Rows are points. Each copy is the shape, with its points in the same order, stretched, turned, moved and blurred by noise. Say if it was mirrored as well.
In the rows, 128 means zero.

Shape, 6 rows:
153, 127
161, 161
164, 104
46, 112
145, 119
175, 76
Copy 1 (6 x 2):
137, 152
141, 190
149, 119
28, 110
133, 135
173, 84
Copy 1 is: only turned
Copy 2, 6 rows:
148, 129
160, 160
164, 115
38, 120
143, 127
175, 87
Copy 2 is: only turned

Shape, 5 rows:
98, 133
122, 152
137, 155
103, 49
93, 179
Copy 1 (5 x 2):
162, 140
164, 108
161, 92
107, 190
189, 117
Copy 1 is: only turned
Copy 2 (5 x 2):
102, 124
132, 142
152, 145
11, 157
139, 98
Copy 2 is: mirrored

Shape (6 x 3):
159, 119, 67
153, 89, 133
142, 114, 144
177, 144, 47
44, 128, 114
136, 138, 143
Copy 1 (6 x 3):
165, 94, 193
123, 135, 176
123, 134, 140
203, 82, 200
90, 69, 82
139, 126, 114
Copy 1 is: only turned
Copy 2:
214, 150, 125
154, 170, 145
145, 146, 150
248, 138, 132
117, 104, 64
145, 118, 148
Copy 2 is: mirrored
Copy 3, 6 rows:
169, 139, 84
141, 143, 142
138, 125, 145
194, 125, 70
55, 118, 102
132, 105, 137
Copy 3 is: mirrored

Shape (8 x 4):
122, 110, 145, 150
87, 119, 111, 153
147, 95, 161, 7
93, 180, 120, 132
72, 160, 161, 171
147, 98, 103, 90
155, 133, 92, 85
146, 183, 148, 144
Copy 1, 8 rows:
110, 122, 133, 112
79, 120, 89, 115
230, 123, 127, 180
79, 138, 85, 164
35, 102, 114, 148
181, 149, 102, 122
176, 173, 92, 145
100, 165, 131, 159
Copy 1 is: mirrored
Copy 2 (8 x 4):
137, 161, 159, 137
130, 103, 174, 146
9, 152, 61, 105
107, 87, 154, 195
109, 148, 196, 195
118, 110, 107, 116
102, 79, 92, 141
120, 139, 132, 202
Copy 2 is: only turned
Copy 3:
129, 145, 152, 119
87, 139, 147, 121
186, 63, 179, 140
87, 143, 136, 174
85, 174, 166, 154
148, 94, 138, 111
145, 97, 120, 132
138, 156, 131, 157
Copy 3 is: mirrored
Copy 4:
124, 102, 125, 139
98, 110, 96, 122
156, 120, 199, 41
93, 175, 109, 134
124, 149, 71, 146
108, 100, 169, 86
94, 130, 177, 106
114, 163, 145, 155
Copy 4 is: mirrored

Shape:
111, 156, 172, 135
70, 99, 134, 64
204, 99, 206, 119
91, 100, 100, 137
121, 114, 129, 143
108, 130, 181, 110
107, 144, 83, 123
93, 127, 90, 143
Copy 1:
141, 141, 94, 143
190, 191, 176, 111
115, 89, 64, 47
116, 181, 165, 116
107, 150, 132, 114
159, 149, 97, 119
120, 150, 174, 150
119, 168, 173, 144
Copy 1 is: mirrored
Copy 2 (8 x 4):
134, 131, 186, 122
212, 167, 129, 212
133, 155, 59, 58
165, 89, 125, 168
143, 99, 133, 135
152, 154, 160, 134
127, 113, 151, 205
144, 92, 154, 172
Copy 2 is: mirrored
Copy 3, 8 rows:
144, 173, 160, 138
140, 107, 155, 97
89, 90, 155, 249
91, 154, 126, 82
103, 139, 131, 123
153, 129, 183, 156
139, 153, 74, 84
108, 157, 94, 70
Copy 3 is: only turned

Shape (11 x 6):
101, 151, 159, 136, 165, 125
161, 122, 161, 127, 144, 95
82, 150, 73, 160, 132, 133
111, 159, 135, 121, 175, 99
133, 110, 159, 114, 105, 166
163, 148, 152, 118, 127, 153
158, 64, 131, 87, 129, 166
120, 147, 74, 110, 135, 139
122, 138, 139, 91, 141, 83
85, 164, 103, 146, 159, 116
136, 140, 116, 110, 98, 174
Copy 1:
128, 190, 97, 120, 114, 131
104, 120, 81, 147, 143, 109
196, 147, 145, 96, 90, 161
138, 155, 74, 124, 83, 108
80, 146, 144, 155, 151, 149
82, 155, 143, 144, 137, 93
100, 109, 136, 249, 155, 145
156, 140, 157, 157, 77, 120
120, 108, 79, 158, 85, 125
178, 174, 113, 97, 79, 129
111, 145, 183, 148, 119, 126
Copy 1 is: mirrored
Copy 2, 11 rows:
147, 102, 154, 88, 129, 112
87, 117, 112, 92, 74, 127
140, 159, 174, 129, 183, 89
136, 121, 162, 87, 102, 74
144, 118, 94, 144, 115, 176
114, 96, 108, 155, 97, 140
159, 130, 28, 142, 106, 153
149, 149, 133, 156, 124, 85
132, 143, 151, 96, 61, 106
146, 140, 181, 102, 155, 74
145, 131, 110, 184, 125, 150
Copy 2 is: only turned
Copy 3:
120, 108, 116, 157, 136, 110
145, 141, 145, 165, 130, 137
118, 76, 103, 116, 95, 157
117, 115, 92, 180, 117, 124
142, 146, 159, 94, 133, 108
131, 154, 127, 116, 152, 145
188, 182, 146, 113, 117, 92
119, 126, 91, 124, 98, 146
105, 142, 121, 172, 101, 117
108, 84, 92, 150, 109, 136
115, 148, 129, 78, 126, 138
Copy 3 is: only turned

Shape:
104, 158, 110, 120, 117, 120, 139, 103
131, 122, 114, 145, 101, 112, 89, 135
154, 116, 128, 137, 153, 137, 137, 74
170, 163, 90, 150, 88, 113, 115, 87
100, 89, 171, 197, 105, 149, 134, 193
117, 117, 107, 149, 154, 176, 120, 103
128, 109, 121, 144, 170, 151, 156, 88
146, 135, 150, 139, 79, 140, 86, 124
183, 119, 176, 181, 145, 112, 99, 190
149, 100, 117, 128, 142, 150, 154, 135
136, 172, 107, 128, 101, 145, 119, 109
Copy 1, 11 rows:
150, 150, 167, 143, 145, 137, 103, 112
127, 173, 128, 118, 113, 151, 162, 126
89, 124, 173, 176, 97, 147, 121, 174
144, 205, 186, 148, 130, 165, 166, 163
105, 89, 82, 89, 135, 86, 215, 109
126, 84, 117, 164, 98, 138, 124, 170
94, 73, 152, 169, 111, 139, 116, 162
135, 202, 146, 134, 108, 111, 152, 144
56, 158, 73, 153, 125, 109, 220, 140
88, 94, 128, 133, 155, 124, 128, 160
164, 175, 152, 158, 144, 131, 124, 146
Copy 1 is: mirrored
Copy 2, 11 rows:
154, 110, 141, 171, 143, 144, 152, 141
177, 109, 126, 109, 123, 141, 118, 103
108, 158, 139, 155, 123, 112, 141, 100
173, 109, 98, 172, 88, 156, 141, 96
103, 138, 147, 74, 173, 191, 49, 120
122, 171, 148, 123, 154, 159, 165, 114
81, 161, 157, 147, 146, 135, 149, 111
183, 146, 113, 122, 115, 135, 102, 118
112, 136, 56, 79, 156, 122, 59, 67
82, 149, 129, 119, 112, 142, 143, 119
168, 133, 102, 162, 122, 161, 158, 135
Copy 2 is: mirrored
Copy 3, 11 rows:
116, 163, 105, 142, 116, 77, 127, 98
168, 123, 118, 104, 148, 120, 110, 138
149, 153, 101, 167, 114, 118, 199, 115
175, 202, 102, 154, 152, 103, 107, 103
120, 93, 54, 56, 95, 212, 107, 208
147, 105, 78, 172, 91, 115, 176, 135
124, 133, 79, 173, 111, 121, 205, 127
183, 128, 96, 93, 97, 142, 102, 129
161, 134, 152, 91, 164, 249, 139, 196
125, 106, 97, 116, 143, 146, 157, 116
134, 156, 102, 147, 113, 103, 104, 93
Copy 3 is: only turned
Copy 4, 11 rows:
106, 150, 92, 140, 129, 158, 141, 100
163, 127, 117, 136, 147, 123, 168, 127
98, 123, 143, 137, 167, 149, 83, 77
146, 151, 111, 135, 216, 160, 178, 100
129, 114, 193, 83, 73, 73, 209, 102
83, 104, 98, 132, 146, 105, 109, 63
91, 117, 135, 122, 140, 134, 75, 48
136, 136, 135, 149, 162, 129, 188, 150
178, 150, 220, 70, 159, 43, 148, 156
125, 104, 132, 83, 136, 128, 103, 96
99, 146, 93, 130, 177, 129, 167, 121
Copy 4 is: only turned

Shape (11 x 8):
80, 108, 55, 182, 179, 116, 135, 150
136, 168, 97, 80, 180, 122, 140, 114
156, 137, 83, 92, 110, 160, 134, 76
81, 128, 151, 119, 142, 103, 118, 136
96, 151, 108, 124, 176, 140, 118, 116
137, 128, 128, 89, 124, 82, 122, 136
66, 124, 66, 76, 93, 141, 154, 102
150, 138, 124, 146, 88, 103, 141, 143
89, 133, 80, 169, 80, 88, 94, 80
133, 81, 128, 172, 180, 114, 151, 105
111, 71, 142, 160, 73, 142, 69, 136
Copy 1 (11 x 8):
218, 105, 67, 114, 182, 106, 74, 153
90, 93, 158, 117, 175, 172, 136, 191
76, 142, 146, 148, 105, 129, 168, 223
113, 84, 97, 59, 125, 96, 95, 84
120, 75, 100, 122, 169, 120, 118, 154
107, 138, 137, 79, 114, 151, 124, 125
70, 83, 87, 49, 108, 108, 108, 239
93, 204, 128, 124, 101, 118, 89, 117
111, 193, 45, 73, 140, 54, 120, 149
222, 110, 161, 146, 133, 69, 100, 120
122, 157, 51, 113, 19, 71, 133, 43
Copy 1 is: only turned
Copy 2, 11 rows:
166, 114, 141, 108, 78, 188, 184, 107
22, 118, 135, 109, 112, 132, 167, 102
38, 134, 170, 125, 155, 103, 191, 166
138, 113, 86, 176, 107, 129, 136, 85
85, 130, 123, 148, 106, 163, 179, 109
110, 120, 109, 111, 106, 78, 135, 99
96, 61, 151, 178, 140, 107, 184, 129
147, 166, 154, 121, 121, 89, 135, 102
194, 150, 154, 168, 93, 79, 218, 119
138, 133, 86, 108, 127, 170, 196, 98
202, 156, 119, 175, 121, 107, 128, 179
Copy 2 is: mirrored
Copy 3, 11 rows:
157, 84, 93, 122, 177, 16, 112, 74
164, 108, 130, 62, 178, 109, 100, 169
180, 114, 91, 103, 106, 166, 82, 106
128, 160, 144, 116, 157, 106, 158, 115
194, 119, 143, 84, 169, 100, 131, 118
101, 134, 109, 126, 135, 103, 137, 159
134, 158, 65, 79, 125, 100, 72, 63
114, 132, 119, 169, 90, 129, 100, 139
188, 145, 43, 140, 59, 69, 138, 96
177, 87, 108, 187, 213, 111, 141, 124
134, 150, 121, 169, 53, 138, 185, 38
Copy 3 is: only turned

Shape (12 x 9):
170, 108, 57, 109, 90, 89, 102, 122, 128
137, 113, 148, 77, 176, 123, 105, 93, 99
94, 105, 125, 105, 170, 138, 113, 119, 172
68, 95, 150, 76, 173, 85, 87, 132, 119
111, 89, 140, 99, 221, 102, 127, 141, 128
113, 66, 145, 84, 140, 134, 86, 106, 121
195, 67, 80, 97, 90, 91, 140, 110, 124
185, 141, 118, 169, 113, 132, 151, 103, 133
119, 169, 119, 124, 116, 154, 198, 179, 149
104, 118, 118, 163, 147, 153, 158, 140, 114
127, 156, 157, 148, 127, 148, 154, 217, 159
175, 129, 134, 156, 94, 98, 179, 99, 138
Copy 1:
174, 84, 123, 104, 169, 159, 192, 108, 114
95, 143, 101, 43, 166, 86, 140, 120, 87
116, 145, 106, 104, 88, 102, 162, 127, 85
87, 181, 106, 72, 144, 124, 165, 102, 35
94, 211, 111, 66, 106, 123, 156, 116, 95
74, 128, 105, 82, 160, 110, 183, 135, 63
159, 93, 122, 84, 178, 158, 179, 169, 117
154, 72, 102, 139, 142, 138, 107, 142, 169
150, 110, 186, 126, 83, 135, 98, 128, 136
107, 93, 117, 122, 93, 153, 117, 123, 123
118, 165, 207, 160, 84, 152, 121, 107, 135
167, 84, 103, 125, 153, 153, 96, 180, 137
Copy 1 is: mirrored
Copy 2 (12 x 9):
122, 103, 77, 136, 135, 204, 114, 103, 167
156, 162, 64, 121, 130, 116, 95, 130, 130
144, 169, 128, 117, 74, 118, 93, 135, 127
152, 174, 111, 129, 121, 83, 71, 113, 174
192, 159, 121, 147, 120, 90, 107, 143, 153
159, 152, 77, 78, 108, 113, 84, 103, 155
164, 99, 59, 133, 139, 190, 115, 75, 148
117, 132, 104, 117, 129, 159, 153, 127, 101
112, 119, 167, 178, 122, 114, 76, 139, 87
145, 145, 173, 101, 129, 117, 109, 152, 111
101, 93, 148, 174, 105, 75, 96, 137, 122
121, 127, 115, 149, 143, 153, 136, 84, 99
Copy 2 is: mirrored
Copy 3, 12 rows:
178, 171, 159, 206, 147, 160, 128, 107, 103
139, 142, 153, 120, 158, 64, 78, 174, 154
90, 146, 141, 124, 132, 75, 168, 173, 125
90, 137, 202, 148, 144, 67, 126, 184, 188
119, 180, 139, 122, 124, 24, 129, 167, 175
160, 124, 190, 125, 141, 93, 129, 205, 143
249, 167, 146, 179, 176, 148, 136, 126, 110
178, 137, 109, 109, 122, 141, 111, 89, 99
123, 96, 65, 143, 102, 109, 150, 73, 138
139, 135, 105, 102, 80, 128, 136, 138, 155
135, 78, 107, 124, 56, 74, 164, 57, 143
187, 137, 121, 99, 159, 150, 123, 76, 121
Copy 3 is: mirrored

Shape, 14 rows:
153, 103, 161, 129, 136, 188, 155, 194, 181
214, 123, 170, 149, 115, 110, 104, 67, 135
162, 149, 155, 146, 120, 119, 49, 102, 112
150, 146, 85, 145, 132, 94, 67, 106, 171
159, 120, 103, 164, 136, 93, 67, 132, 164
192, 95, 151, 89, 79, 147, 92, 105, 76
123, 150, 158, 108, 155, 139, 154, 189, 174
112, 118, 135, 87, 145, 166, 169, 151, 157
96, 76, 184, 96, 117, 154, 143, 166, 155
146, 147, 124, 143, 110, 79, 80, 118, 193
139, 110, 160, 130, 53, 166, 161, 134, 78
83, 104, 148, 116, 128, 204, 156, 150, 177
147, 164, 132, 139, 130, 121, 56, 117, 176
189, 119, 162, 97, 49, 158, 112, 115, 125
Copy 1, 14 rows:
113, 120, 75, 107, 142, 67, 111, 200, 188
128, 131, 54, 140, 222, 152, 149, 134, 91
108, 153, 69, 136, 155, 183, 113, 120, 102
89, 121, 112, 90, 179, 151, 114, 66, 134
89, 108, 94, 74, 182, 157, 97, 99, 141
172, 133, 80, 162, 135, 122, 91, 138, 64
99, 186, 124, 75, 115, 80, 142, 189, 170
111, 139, 155, 122, 118, 70, 135, 183, 155
71, 111, 142, 100, 122, 49, 84, 249, 119
70, 143, 104, 83, 185, 118, 138, 102, 116
144, 100, 77, 137, 73, 81, 134, 207, 74
66, 93, 126, 128, 117, 51, 123, 208, 161
70, 154, 87, 121, 182, 141, 118, 106, 142
142, 135, 57, 165, 138, 85, 120, 161, 69
Copy 1 is: only turned
Copy 2 (14 x 9):
139, 106, 170, 132, 206, 173, 195, 169, 139
115, 121, 120, 87, 64, 142, 156, 160, 80
141, 139, 115, 141, 80, 133, 153, 123, 73
199, 155, 67, 145, 130, 146, 106, 135, 133
195, 134, 93, 137, 144, 135, 106, 150, 113
122, 73, 117, 124, 64, 80, 228, 127, 91
120, 133, 167, 174, 184, 168, 164, 176, 151
111, 113, 134, 156, 186, 139, 177, 160, 168
95, 49, 155, 168, 170, 143, 167, 161, 124
183, 125, 92, 144, 108, 170, 95, 146, 133
104, 84, 185, 84, 82, 113, 204, 94, 119
118, 102, 136, 139, 207, 180, 164, 128, 156
174, 151, 90, 162, 118, 175, 127, 137, 117
136, 71, 136, 105, 57, 138, 215, 118, 117
Copy 2 is: only turned

Shape:
120, 95, 120, 115, 123, 113, 83, 133, 58, 156, 165
138, 114, 70, 164, 87, 162, 92, 187, 55, 131, 126
89, 96, 128, 89, 129, 126, 114, 138, 119, 211, 142
152, 128, 176, 139, 146, 111, 195, 94, 135, 146, 145
179, 92, 137, 162, 91, 157, 184, 134, 171, 80, 164
147, 180, 159, 173, 177, 165, 186, 126, 192, 119, 107
140, 135, 170, 135, 173, 81, 89, 149, 130, 205, 132
108, 107, 184, 116, 118, 122, 112, 132, 122, 160, 86
175, 63, 90, 209, 87, 193, 179, 219, 134, 103, 162
219, 127, 131, 174, 160, 167, 202, 92, 190, 150, 83
112, 100, 109, 123, 149, 155, 87, 161, 95, 148, 167
102, 98, 79, 99, 116, 68, 113, 152, 116, 139, 133
206, 69, 134, 139, 146, 178, 177, 165, 160, 64, 133
196, 74, 132, 191, 97, 150, 160, 153, 179, 73, 153
138, 93, 162, 171, 182, 118, 189, 133, 131, 132, 106
150, 108, 141, 222, 181, 176, 158, 86, 191, 129, 100
Copy 1:
113, 107, 118, 112, 154, 140, 135, 113, 126, 114, 65
40, 131, 117, 101, 128, 177, 95, 137, 104, 126, 109
80, 130, 130, 123, 179, 79, 143, 123, 122, 148, 40
198, 123, 108, 131, 175, 99, 196, 160, 99, 90, 128
165, 97, 101, 113, 152, 161, 169, 196, 67, 181, 193
121, 139, 142, 132, 142, 33, 144, 153, 89, 84, 178
91, 143, 130, 99, 186, 26, 147, 67, 100, 110, 97
95, 128, 99, 105, 170, 86, 150, 139, 149, 114, 114
74, 94, 97, 100, 174, 167, 99, 197, 16, 208, 179
122, 126, 73, 187, 191, 102, 191, 180, 53, 129, 179
72, 99, 138, 126, 155, 92, 106, 108, 106, 136, 77
112, 186, 110, 131, 130, 147, 91, 120, 125, 150, 113
135, 67, 101, 167, 201, 154, 125, 169, 79, 182, 231
140, 107, 82, 110, 151, 156, 144, 170, 48, 211, 224
146, 137, 73, 147, 191, 74, 108, 150, 81, 92, 151
102, 127, 46, 163, 132, 44, 124, 164, 43, 123, 160
Copy 1 is: mirrored
Copy 2 (16 x 11):
153, 155, 143, 122, 134, 121, 158, 146, 193, 115, 106
136, 129, 169, 205, 168, 115, 163, 108, 175, 146, 127
119, 96, 132, 110, 148, 128, 173, 181, 195, 89, 128
86, 129, 73, 80, 133, 106, 174, 108, 102, 136, 91
89, 139, 107, 153, 143, 142, 139, 123, 65, 172, 119
71, 97, 95, 119, 126, 109, 162, 79, 94, 119, 163
94, 120, 89, 88, 110, 136, 147, 121, 205, 108, 129
93, 145, 129, 122, 137, 153, 158, 121, 153, 63, 115
102, 133, 118, 213, 200, 166, 170, 126, 97, 211, 148
82, 74, 74, 133, 79, 150, 168, 80, 84, 147, 115
147, 138, 149, 137, 141, 141, 162, 144, 186, 127, 162
121, 112, 160, 104, 175, 136, 116, 133, 171, 121, 101
114, 145, 125, 142, 131, 205, 168, 87, 58, 188, 144
100, 142, 91, 159, 134, 175, 115, 105, 74, 188, 126
107, 134, 68, 108, 155, 178, 172, 80, 104, 128, 129
127, 100, 57, 134, 87, 168, 140, 98, 102, 106, 173
Copy 2 is: only turned
Copy 3:
186, 87, 155, 144, 156, 141, 106, 130, 184, 74, 111
183, 110, 158, 89, 156, 90, 158, 147, 123, 61, 60
177, 86, 163, 160, 74, 152, 123, 145, 136, 79, 120
145, 127, 133, 175, 140, 145, 82, 90, 103, 178, 176
62, 127, 190, 138, 156, 135, 145, 82, 109, 181, 136
70, 155, 122, 142, 117, 78, 114, 144, 58, 182, 185
160, 112, 140, 186, 152, 136, 140, 141, 113, 58, 188
141, 127, 114, 185, 103, 153, 141, 107, 122, 87, 132
105, 137, 241, 110, 152, 61, 179, 83, 85, 128, 92
110, 187, 139, 130, 136, 134, 181, 145, 62, 194, 212
141, 92, 167, 124, 119, 87, 131, 145, 163, 76, 118
149, 143, 166, 106, 107, 164, 109, 119, 156, 48, 124
50, 154, 164, 113, 142, 70, 197, 58, 123, 177, 163
43, 151, 202, 129, 186, 126, 165, 79, 110, 161, 143
140, 213, 150, 169, 132, 103, 106, 83, 122, 145, 169
87, 221, 162, 166, 159, 125, 137, 179, 110, 196, 196
Copy 3 is: mirrored
